Each row is a point. The ring and each string are closed loops that go straight from each point to the next, and from the last back to the first. Before rounding, they use only three directions, however many columns there are. How many times does the string pass through the ring? Passing back the other way cancels.

Ring:
[[ 3.9 -4.0 -0.3]
 [ 5.4 -0.5 -1.7]
 [ 2.1  2.7 -2.3]
 [-1.2  1.5 -0.4]
 [-2.8 -1.6  3.1]
 [-0.6 -4.7  3.2]]
String (31 x 3):
[[ 1.6 -6.5 -1.0]
 [ 1.2 -3.5 -0.4]
 [ 1.2 -2.1  2.3]
 [ 0.7 -3.5  4.0]
 [-0.9 -6.0  5.8]
 [-1.9 -6.3  4.1]
 [-0.9 -4.2  0.2]
 [ 0.1 -2.4  0.5]
 [-1.0 -2.1  3.9]
 [-2.8 -2.3  6.1]
 [-4.4 -2.6  6.1]
 [-4.4 -2.1  5.7]
 [-2.2 -0.9  5.4]
 [-0.2 -1.2  1.9]
 [-0.2 -1.7  0.2]
 [-2.7 -2.6  1.2]
 [-4.9 -2.5  6.0]
 [-3.6 -2.3  6.4]
 [-0.8 -1.6  4.3]
 [-0.1 -2.0  2.2]
 [-0.8 -3.5  1.2]
 [-1.5 -5.4  1.3]
 [ 0.6 -2.6  0.3]
 [ 1.0 -1.9  3.0]
 [ 0.7 -4.5  4.3]
 [ 1.0 -7.8  3.2]
 [ 1.5 -7.9  0.0]
 [ 2.3 -7.6  2.4]
 [ 2.3 -5.0  2.9]
 [ 2.4 -6.0  2.7]
 [ 2.3 -7.2  1.3]]
Times through: 1

Ring:
[[ 2.3  2.2  1.0  1.9  2.8 -1.9 -1.1 -2.5]
 [-0.8  1.3  4.4 -3.0  4.4 -0.9 -1.5 -3.4]
 [-3.9 -0.1  5.4 -5.1  4.2 -0.2 -1.3 -3.9]
 [-6.6 -1.8  5.0 -5.1  2.7  0.1 -0.5 -4.0]
 [-7.4 -2.9  4.1 -3.4  0.9 -0.2  0.5 -3.7]
 [-5.4 -3.1  2.3  1.1 -1.4 -1.4  1.7 -2.9]
 [-2.8 -2.2  0.8  3.9 -1.9 -2.1  1.8 -2.4]
 [ 0.8 -0.2 -1.3  6.2 -1.3 -2.6  1.0 -1.8]
 [ 2.8  1.5 -1.4  5.5  0.5 -2.5 -0.2 -1.9]]
String (13 x 8):
[[-2.4 -1.5  4.1  1.1  0.0 -2.0  1.3 -2.8]
 [-1.9 -0.9  0.9  2.5 -0.2 -1.7  0.7 -2.6]
 [-2.0 -0.9  0.1  2.8 -0.3 -1.6  0.6 -2.5]
 [-2.7 -1.6  4.6  0.6  0.1 -1.9  1.4 -2.9]
 [-5.4 -3.5  4.4  0.9 -1.7 -1.8  2.4 -3.0]
 [-9.2 -5.0  3.8 -1.1 -2.1 -0.8  2.3 -3.4]
 [-7.7 -3.1 -1.2 -0.1 -0.8  0.0  0.3 -3.1]
 [-4.5 -1.5  1.6 -0.6  0.8 -0.7  0.0 -3.1]
 [-3.7 -1.3  5.5 -2.1  1.6 -1.2  0.5 -3.4]
 [-6.5 -2.8  7.5 -4.2  1.3 -0.8  1.1 -3.8]
 [-4.9 -2.2  6.1 -2.3  0.9 -1.2  1.1 -3.5]
 [-3.5 -1.5  3.5 -0.2  0.5 -1.4  0.8 -3.1]
 [-3.6 -2.3  6.1 -0.1 -0.2 -2.0  1.9 -3.1]]
Times through: 1
String, 30 rows:
[[-4.3 -1.3  4.3 -2.3  1.8 -0.8  0.1 -3.4]
 [-3.4 -0.9  2.9 -1.1  1.6 -1.0 -0.1 -3.2]
 [-5.2 -1.4  7.7 -5.4  3.1 -0.6  0.0 -4.0]
 [-7.4 -1.5  8.3 -9.0  4.7  0.5 -1.1 -4.6]
 [-7.0 -1.1  6.0 -7.9  4.7  0.7 -1.6 -4.4]
 [-4.7 -0.6  1.7 -3.0  2.8  0.0 -1.3 -3.5]
 [-3.9 -0.6  2.6 -2.2  2.3 -0.5 -0.7 -3.4]
 [-4.1 -0.9  6.2 -4.0  2.8 -0.8 -0.2 -3.7]
 [-5.6 -1.4  9.8 -7.2  3.9 -0.5 -0.1 -4.3]
 [-8.2 -1.9  7.1 -8.5  4.2  0.8 -1.1 -4.6]
 [-7.9 -1.9  3.0 -5.5  2.8  0.7 -1.1 -4.0]
 [-5.8 -1.6  1.8 -2.4  1.6 -0.1 -0.5 -3.5]
 [-3.2 -0.9  2.3 -0.4  1.2 -1.0  0.0 -3.1]
 [-5.4 -2.1  6.5 -3.6  1.6 -0.9  0.7 -3.7]
 [-3.7 -1.1  0.5  0.5  0.6 -0.9 -0.1 -2.9]
 [-6.5 -2.6 -0.2  0.0 -0.5 -0.3  0.4 -3.1]
 [-9.0 -4.4  1.0 -0.7 -1.7 -0.2  1.4 -3.3]
 [-9.0 -5.0  5.8 -2.3 -1.5 -0.9  2.4 -3.6]
 [-5.5 -2.9  5.5 -1.4 -0.1 -1.3  1.6 -3.3]
 [-3.6 -1.5  2.9  0.0  0.4 -1.3  0.7 -3.0]
 [-4.1 -1.7 -1.4  2.3 -0.8 -1.0  0.4 -2.6]
 [-7.2 -4.1 -0.1  2.1 -2.7 -1.0  1.9 -2.8]
 [-8.0 -4.6  2.9  0.4 -2.5 -1.1  2.4 -3.1]
 [-6.5 -3.6  7.3 -2.3 -0.3 -1.4  2.2 -3.5]
 [-3.7 -1.6  5.5 -1.5  1.1 -1.4  0.9 -3.3]
 [-3.9 -1.5  2.0  0.1  0.5 -1.1  0.4 -3.0]
 [-7.1 -3.0  0.4 -0.5 -0.5 -0.3  0.5 -3.2]
 [-9.4 -3.9  2.8 -3.3  0.0  0.2  0.7 -3.7]
 [-9.4 -3.7  6.4 -5.9  1.3  0.1  0.7 -4.2]
 [-6.1 -2.3  8.4 -5.3  2.3 -0.7  0.7 -4.0]]
Times through: 1

Ring, 7 rows:
[[ 2.1 -1.9  0.6  0.2  1.5  2.6 -1.3  1.8 -4.6 -5.2  2.4]
 [-0.7 -0.4 -2.5 -0.1  1.6  5.7  0.4 -0.1 -2.0 -2.5  8.8]
 [-0.6 -0.9 -2.8 -0.2  0.9  5.0  2.3 -0.2 -0.3  0.9  8.5]
 [ 1.4 -1.8  0.4 -0.4 -1.5  0.0  2.6  0.3  1.8  5.1  2.0]
 [ 2.5 -1.7  3.3 -0.6 -2.9 -3.2  0.6  0.5  2.0  5.2 -2.4]
 [ 4.2 -2.3  5.2 -0.3 -2.2 -4.3 -1.9  1.7 -1.1  0.6 -5.9]
 [ 4.0 -2.8  3.4  0.2  0.0 -1.2 -1.7  2.5 -4.0 -3.4 -3.1]]
String (21 x 11):
[[ 5.1 -3.5  4.0  0.6  0.9 -1.2 -2.8  3.6 -6.6 -6.8 -4.7]
 [ 5.3 -5.4  0.4  1.4  3.1  2.2  1.6  5.0 -8.2 -6.8 -1.2]
 [ 3.5 -3.8 -0.5  1.1  3.6  4.3 -0.2  3.8 -8.3 -8.8  2.3]
 [ 0.5 -0.7 -0.9  0.1  2.6  5.3 -2.4  1.0 -5.3 -7.8  6.3]
 [-1.7  2.0  0.4 -1.0 -0.1  3.6 -4.4 -1.8 -0.7 -3.7  7.2]
 [-0.9  0.8 -0.2 -0.7  0.1  3.4 -2.2 -1.0 -0.6 -2.0  6.5]
 [-3.1  2.1 -2.4 -1.0  0.8  6.4 -2.1 -2.3  0.0 -2.4 11.7]
 [-1.1 -1.7 -6.1  0.4  3.4  9.0  4.4  0.7 -2.7 -1.8 12.8]
 [ 1.2 -3.1 -3.5  0.6  2.1  5.2  4.6  1.8 -2.5  0.1  6.9]
 [ 1.3 -2.6 -2.1  0.3  1.0  3.5  3.6  1.4 -1.4  1.2  5.2]
 [ 2.6 -4.0 -2.0  0.7  1.2  2.9  5.0  2.5 -2.2  1.6  3.4]
 [ 2.3 -3.1 -0.7  0.3  0.2  1.5  3.5  1.8 -1.1  2.1  2.3]
 [ 0.8 -0.4  1.7 -0.7 -1.5  0.0 -1.0 -0.3  0.7  1.6  1.9]
 [ 0.6  0.2  2.9 -1.1 -3.2 -2.1 -1.1 -1.2  3.2  4.8  0.5]
 [ 2.4 -1.1  4.5 -1.0 -4.3 -5.0  0.1 -0.2  3.9  7.4 -3.9]
 [ 3.9 -2.1  5.8 -0.7 -4.3 -6.5 -0.3  0.8  2.7  6.6 -7.0]
 [ 3.7 -1.0  7.7 -1.1 -5.1 -7.9 -3.1  0.1  2.9  5.4 -8.5]
 [ 5.9 -4.0  5.7  0.1 -2.3 -5.8  0.0  3.0 -1.5  2.1 -8.8]
 [ 4.1 -3.2  3.0  0.2 -0.8 -2.0  0.2  2.4 -2.3  0.0 -3.4]
 [ 1.6 -0.6  2.9 -0.6 -1.5 -1.0 -2.2  0.1 -0.3  0.0  0.0]
 [ 1.9  0.2  5.1 -0.9 -2.2 -2.7 -5.2 -0.2 -0.7 -1.8 -2.5]]
Times through: 2
String (21 x 11):
[[ 0.6  0.1  2.4 -1.0 -2.5 -1.2 -1.3 -0.9  2.2  3.3  1.2]
 [-0.6  0.8  1.8 -1.4 -3.4 -1.2 -0.2 -2.1  4.8  6.8  2.8]
 [ 0.5 -1.9 -1.7 -0.2 -0.9  2.0  4.6  0.1  2.2  6.1  5.1]
 [ 1.4 -3.2 -2.9  0.4  1.0  3.7  5.5  1.5 -0.7  3.1  5.7]
 [-0.1 -2.8 -5.6  0.5  2.0  6.8  6.9  1.0 -0.5  3.1 10.3]
 [-2.3  0.9 -2.8 -0.8  0.0  5.1  1.1 -1.8  1.8  2.1 10.3]
 [-1.6  1.6  0.3 -1.2 -1.4  2.2 -2.1 -2.1  2.0  1.2  6.6]
 [ 2.0 -2.8 -0.9  0.3  0.9  2.6  2.5  1.7 -2.2  0.0  3.3]
 [ 0.5 -2.6 -4.0  0.4  2.0  5.8  4.8  1.3 -1.8  0.7  8.3]
 [-1.2 -1.7 -5.7  0.2  1.9  7.4  5.8  0.1  0.1  2.7 12.0]
 [-1.0  0.4 -0.8 -0.8 -1.0  2.6  0.5 -1.4  2.0  2.9  6.6]
 [-1.2  1.2  0.6 -1.2 -2.2  1.0 -0.9 -2.1  3.3  3.9  5.3]
 [-0.6  0.4  0.6 -1.1 -2.8 -0.1  0.9 -1.8  4.4  6.7  4.1]
 [ 0.8 -0.4  1.8 -0.7 -1.9 -0.5 -0.6 -0.4  1.4  2.8  1.6]
 [ 2.7 -2.6  1.3  0.0 -1.0 -0.7  2.0  1.4 -0.2  2.9 -0.3]
 [ 4.1 -3.8  2.4  0.1 -1.9 -3.0  3.2  2.2  0.4  5.3 -3.6]
 [ 3.4 -1.7  5.8 -0.9 -4.8 -6.8 -0.1  0.2  3.9  8.0 -6.6]
 [ 1.0  1.0  5.8 -1.6 -4.9 -5.2 -3.6 -1.7  4.4  5.5 -3.2]
 [ 2.4 -0.5  5.8 -1.2 -4.9 -6.1 -1.7 -0.6  4.0  6.8 -5.2]
 [ 4.7 -4.0  3.2  0.1 -2.4 -4.2  3.3  2.4  0.8  6.2 -5.3]
 [ 2.8 -2.9  1.0  0.1 -0.5 -0.1  1.9  1.7 -1.1  1.7  0.0]]
Times through: 1

Ring, 7 rows:
[[ 3.4  1.6  7.7  2.7  1.4  1.5 -1.4 -1.9 -0.3  2.8 -1.7  0.3 -2.3 -0.6]
 [ 3.5  5.8  3.8  3.1 -0.4  1.5 -2.2  1.4  2.5  0.9 -3.5 -0.7  0.6 -2.5]
 [ 2.1  8.5 -0.7  3.9 -2.0  1.0 -2.1  3.8  3.2  0.7 -3.9 -3.0  2.9 -2.4]
 [ 0.0  5.8 -1.0  3.6 -1.7  0.4 -1.3  3.0  0.2  0.9 -2.0 -3.8  2.3 -0.3]
 [-1.6 -1.2  3.7  2.2  0.6  0.2 -0.3 -0.8 -5.1  0.9  1.3 -2.4 -1.1  2.6]
 [-1.0 -4.1  7.3  1.8  2.1  0.5  0.1 -3.4 -6.5  2.3  2.3 -1.1 -3.4  3.5]
 [ 1.3 -3.5  9.5  2.2  2.8  1.0 -0.1 -4.5 -5.0  4.3  1.2  0.0 -4.5  2.6]]
String (29 x 14):
[[ 2.7  0.0  7.8  3.2  1.9  1.2 -0.6 -3.1 -2.0  5.1 -0.7 -0.5 -3.3  1.1]
 [ 3.0 -3.5 11.2  3.4  3.7  1.3  0.4 -6.4 -4.3  8.7  0.7  0.0 -6.2  3.0]
 [ 1.6 -6.1 12.0  2.5  4.2  1.0  0.7 -7.2 -6.6  7.4  2.2  0.4 -6.8  4.2]
 [ 0.0 -5.2  9.9  1.1  2.9  0.9 -0.2 -4.3 -6.5  1.5  2.2  0.6 -4.4  3.0]
 [-0.5 -5.4  9.5  0.9  2.8  0.8 -0.2 -4.1 -6.8  0.8  2.4  0.5 -4.1  3.1]
 [ 0.1 -2.0  7.0  1.6  1.6  0.8 -0.7 -2.0 -4.4  0.4  0.9 -0.3 -2.3  1.7]
 [ 0.5 -1.4  6.6  2.4  1.6  0.8 -0.4 -2.5 -4.0  3.0  0.6 -1.1 -2.7  2.1]
 [ 0.4 -4.4  8.9  2.8  3.0  0.6  0.7 -5.3 -6.3  6.4  2.0 -1.1 -5.1  4.1]
 [ 0.4 -6.3 10.7  2.3  3.7  0.7  0.8 -6.3 -7.4  6.0  2.7 -0.2 -6.1  4.5]
 [ 0.4 -5.8 10.8  1.3  3.4  0.9  0.0 -5.3 -6.8  2.7  2.4  0.8 -5.2  3.3]
 [ 0.7 -1.9  7.7  1.5  1.8  1.0 -0.9 -2.2 -4.0  0.4  0.6  0.2 -2.5  1.3]
 [ 1.6 -3.1 10.0  1.6  2.7  1.2 -0.7 -3.9 -4.3  2.0  0.8  1.0 -4.0  1.6]
 [ 4.3 -1.3 11.2  3.1  3.2  1.7 -0.5 -5.2 -2.0  6.8 -0.8  1.0 -5.2  1.0]
 [ 5.6  2.2  9.4  3.9  2.2  1.9 -1.0 -3.6  1.0  7.2 -2.7  0.5 -3.8 -0.7]
 [ 4.4  3.0  7.7  2.6  1.2  1.8 -1.9 -1.2  1.2  1.9 -2.7  0.9 -1.7 -1.9]
 [ 2.3  2.3  6.1  1.6  0.5  1.4 -2.1  0.3 -0.2 -1.6 -1.8  0.6 -0.4 -1.5]
 [ 2.1  3.3  4.6  2.2  0.1  1.3 -1.9  0.8  0.2 -0.8 -2.0 -0.3  0.1 -1.4]
 [ 1.9  3.8  3.7  2.7 -0.2  1.1 -1.7  0.9  0.3  0.5 -2.1 -1.1  0.3 -1.1]
 [ 2.1  4.8  2.9  3.2 -0.4  1.1 -1.6  1.2  0.9  1.4 -2.5 -1.7  0.5 -1.1]
 [ 1.0  2.4  4.2  1.8  0.0  1.0 -1.8  1.0 -1.0 -1.8 -1.3 -0.6  0.3 -0.8]
 [ 1.7  5.2  2.4  2.4 -0.9  1.1 -2.2  2.4  1.2 -1.5 -2.6 -1.2  1.6 -2.0]
 [ 1.4  3.0  3.7  2.8  0.0  1.0 -1.4  0.4 -0.6  1.1 -1.5 -1.5 -0.1 -0.3]
 [ 3.5  8.8  0.5  4.6 -1.5  1.2 -1.9  2.7  4.0  3.4 -4.5 -2.9  1.9 -2.5]
 [ 4.9 11.9 -0.4  4.7 -2.3  1.6 -2.8  4.4  6.9  2.0 -6.3 -2.4  3.3 -4.7]
 [ 4.0  7.9  2.8  3.1 -1.1  1.7 -2.8  2.8  4.2 -0.5 -4.6 -0.6  1.8 -3.8]
 [ 2.2  2.8  5.4  1.8  0.3  1.4 -2.1  0.6  0.0 -1.5 -1.9  0.2 -0.1 -1.6]
 [ 2.0  2.4  5.1  2.7  0.5  1.2 -1.4 -0.3 -0.6  1.4 -1.5 -0.8 -0.8 -0.4]
 [ 3.2  2.8  6.0  3.4  0.9  1.3 -1.2 -1.3  0.1  3.9 -2.0 -0.7 -1.7 -0.4]
 [ 2.0  1.4  5.9  2.8  1.0  1.1 -1.0 -1.3 -1.4  2.7 -1.0 -0.8 -1.6  0.3]]
Times through: 3
